Each point is reached from the start by the listed moves, each made 0, 1 or 2 times, or once backwards (-1), plus a little noise. Say if it took an odd or an even number of moves. Then give how often each move was made.

Moves:
(1): 41 10 -6
(2): -2 42 9
(3): 10 -13 39
Start: -10 -4 0
Points:
66 -13 -56 => even (2, -1, -1)
61 69 -43 => even (2, 1, -1)
96 -53 58 => odd (2, -1, 2)
0 -18 38 => odd (0, 0, 1)
-23 93 -23 => odd (0, 2, -1)

Moves:
(1): 35 0 2 -17 15 6 11 6 6 -4 6 -3
(2): 2 64 22 -1 -2 1 -11 0 2 12 -3 -2
(3): 4 -6 59 -3 -10 -3 -4 11 -14 9 3 2
(4): 13 3 12 51 -7 0 15 -7 10 -2 -1 -9
(5): -19 7 16 -9 72 4 -7 -3 13 16 -7 -7
(6): -16 3 8 4 -3 56 3 -4 -3 -10 7 11
(7): -13 8 0 -1 10 -8 53 4 8 0 3 6
(8): 1 1 2 7 3 10 -2 55 -5 -2 12 -3
(9): -15 -15 1 -13 -16 10 -4 0 58 10 6 10
(10): 4 -1 -4 2 -12 10 2 -7 -8 76 -12 -5
(11): -12 5 -5 6 3 -9 -7 -6 -6 4 46 4
Start: 8 -22 -8 17 -9 4 -28 1 11 -27 -1 25
Points:
-73 -86 -22 3 83 -38 -49 -83 75 177 -6 14 => even (-1, -1, 0, 0, 2, -1, 0, -1, 1, 2, 1)
-58 14 18 12 -45 21 -62 57 124 -68 26 50 => even (-1, 1, 0, 0, 0, 0, 0, 1, 2, -1, 0)
24 -97 -34 -26 27 -37 29 126 133 -88 149 47 => even (2, -1, 0, 0, 0, -1, 1, 2, 2, -1, 2)
-1 102 118 73 33 -45 -117 60 18 -46 -4 -4 => even (-1, 2, 1, 1, 1, -1, -1, 1, 0, -1, 0)
-81 -26 146 -63 126 67 -17 85 67 -54 30 52 => even (0, 0, 2, -1, 2, 1, 1, 1, 1, -1, 0)
90 129 -44 78 -45 -64 34 -12 -29 46 24 -3 => odd (1, 2, -1, 1, -1, -1, 1, 0, -1, 1, 1)

Moves:
(1): 55 -7 21 -2 13 11 -9 8 -10 8 -7 2 2 -9 -4 -5 -3 4 -2 -2 -3 -2 6 1 0
(2): -2 43 -10 -5 3 -11 2 2 1 11 -1 -5 -1 13 6 7 -5 -5 1 -10 13 -1 -6 -9 14
(3): -20 11 69 4 3 -3 0 -2 -7 15 22 4 7 1 1 -15 17 -15 -7 2 12 -14 -1 2 -9
(4): 8 1 -2 74 14 -11 2 9 -7 8 4 9 7 -5 -8 -3 -14 12 -3 1 -2 -11 10 -15 -3
(5): 1 -6 1 -13 55 7 -11 0 4 -10 7 -11 -10 -1 0 6 17 5 -14 0 -9 2 10 -14 -4
(6): -1 7 8 8 5 58 15 6 -3 8 -11 -1 -5 4 3 1 -8 -2 7 17 2 12 1 -2 0
(7): 7 -2 -7 -6 4 -7 59 -2 2 -21 4 -11 -2 -5 -11 -8 6 2 6 11 2 3 -5 -9 3
(8): -5 -5 0 -3 8 2 -8 75 14 -16 -5 2 4 3 5 3 5 -15 13 12 8 15 -22 4 0
(9): 1 -1 5 1 1 -7 -4 -18 51 5 -19 2 -7 8 -3 -9 -8 -1 -4 1 -1 1 0 -3 8
(10): -5 -21 -8 -5 7 -4 15 5 -1 46 10 -1 0 12 2 4 -19 3 1 5 -9 -7 0 0 -3
(11): -2 10 -2 -3 -7 13 -5 13 23 -5 59 1 -11 -8 1 -5 1 3 4 1 -9 -12 8 9 16
(12): -2 -2 6 -1 6 -7 7 5 1 -7 13 51 -25 -8 9 0 -11 3 -1 -5 8 0 9 -7 0
(13): 2 9 -15 -7 10 1 11 -8 9 -3 -2 18 56 -13 5 4 0 -5 -1 2 8 -7 7 7 -13
(14): 1 -6 -3 1 6 3 3 2 2 -9 1 12 5 49 5 -3 3 -3 1 -5 -8 2 -6 0 15
(15): 3 1 4 6 0 -4 6 -6 -2 -3 8 -12 8 1 68 -7 -3 -10 -4 2 -2 18 11 -3 1
(16): 4 -6 9 -1 -4 -2 5 -2 17 -10 4 1 -2 4 1 49 8 -7 -1 6 -5 2 -5 6 1
(17): 10 -5 -8 10 -7 -7 4 -2 4 27 -4 13 -2 7 -2 -8 71 13 10 9 18 16 7 8 -3
(18): -13 2 6 -9 -6 -9 3 10 3 -1 -1 0 16 9 -1 9 -8 40 1 -2 3 15 5 -3 8
(19): -2 4 3 2 16 -9 -5 -9 6 -9 -11 -7 1 1 0 7 -1 -12 54 -1 6 -3 19 20 5
(20): 6 7 -7 -2 2 -18 -13 -5 -11 -8 0 3 -7 5 -2 1 -7 7 0 45 6 -8 -5 3 3
(21): -3 -17 -8 7 -4 -5 -1 -3 3 -7 10 -6 0 9 4 -4 -9 1 -10 -5 41 0 -6 8 5
(22): 4 -2 1 7 -3 12 6 -6 6 9 12 -1 7 1 -30 -5 -6 -39 13 7 -3 71 -2 -10 -4
(23): -6 -1 -2 3 -7 -6 6 7 -4 2 -4 0 3 13 -9 3 -2 -20 -14 8 -1 -2 49 7 11
(24): -5 13 6 3 14 4 3 11 5 2 -4 6 0 3 -8 4 -10 5 -10 -1 -12 22 -5 52 -4
Start: 8 -36 6 21 -35 46 -4 6 -17 -7 10 -5 -9 24 -5 -22 -2 -9 29 -7 17 -3 -22 30 8
Points:
-14 23 -15 -72 -4 -61 100 -148 94 -66 -87 -27 -44 79 10 14 32 -12 69 -32 -21 -57 -86 75 26 => even (-1, 1, 0, -1, 0, -1, 2, -1, 2, 0, -1, 0, 0, 1, 0, 1, 0, -1, 1, 0, -1, -1, -1, 1)
154 -121 44 99 78 73 -12 182 -23 -61 -2 128 62 58 -128 -4 116 -114 -3 -30 2 183 -67 45 -50 => even (2, -1, 0, 1, 1, -1, 0, 2, -1, -1, -1, 1, 1, 2, -1, 1, 1, -1, -1, -1, 0, 2, 0, 1)
48 -55 49 -113 99 10 -22 94 35 -134 -58 61 130 109 -18 121 71 38 -72 49 -67 102 -11 128 -4 => odd (1, -1, 0, -1, 2, -1, 0, 1, 0, -1, -1, 0, 2, 2, 0, 2, 0, 2, -1, 1, -1, 0, 1, 2)
67 -73 163 134 -55 12 -45 -44 -6 151 -18 14 -1 20 -84 -36 -24 35 109 2 16 79 120 128 12 => even (2, -1, 1, 1, -1, 0, -1, -1, 1, 1, 0, 0, -1, -1, 0, 0, 1, 2, 2, 0, 0, 1, 1, 1)
51 66 42 -45 29 247 -24 -18 -60 10 26 -46 106 -81 155 -54 25 25 -63 -41 -57 17 47 136 -41 => odd (1, 0, 0, -1, 1, 2, -1, -1, -1, -1, 1, -1, 2, -1, 2, -1, 0, 0, -1, -1, -1, -1, 0, 2)
82 -65 87 -39 42 159 37 90 68 -75 16 3 -7 189 128 68 -105 -120 -15 26 71 154 52 31 100 => odd (2, 1, 0, -1, 1, 2, 0, 1, 1, 0, 0, 1, 0, 2, 2, 2, -1, 1, 0, 0, 2, 1, 2, 0)
20 -39 64 -49 -110 135 -13 30 -26 106 108 -36 -45 123 18 96 -25 47 24 11 -95 -67 34 157 76 => odd (1, 0, 0, -1, -1, 1, -1, -1, -1, 2, 2, -1, -1, 1, 0, 2, 0, 1, 0, 0, -1, -1, 1, 1)
-13 -89 -54 -18 -86 -55 -90 123 146 12 -10 -37 -74 64 94 -6 -8 -29 117 -5 107 1 18 201 74 => even (0, 0, -1, -1, -1, -1, -1, 2, 2, 1, 1, 0, -1, -1, 1, 0, 1, 0, 2, 0, 2, -1, 1, 1)
-35 -34 -8 132 127 -22 -30 215 82 65 194 24 56 16 104 11 -77 -68 31 -36 37 91 149 72 32 => even (0, 1, 0, 2, 2, -1, -1, 2, 0, 2, 2, 1, 1, -1, 2, 0, 0, 1, 1, -1, 1, 1, 2, 1)
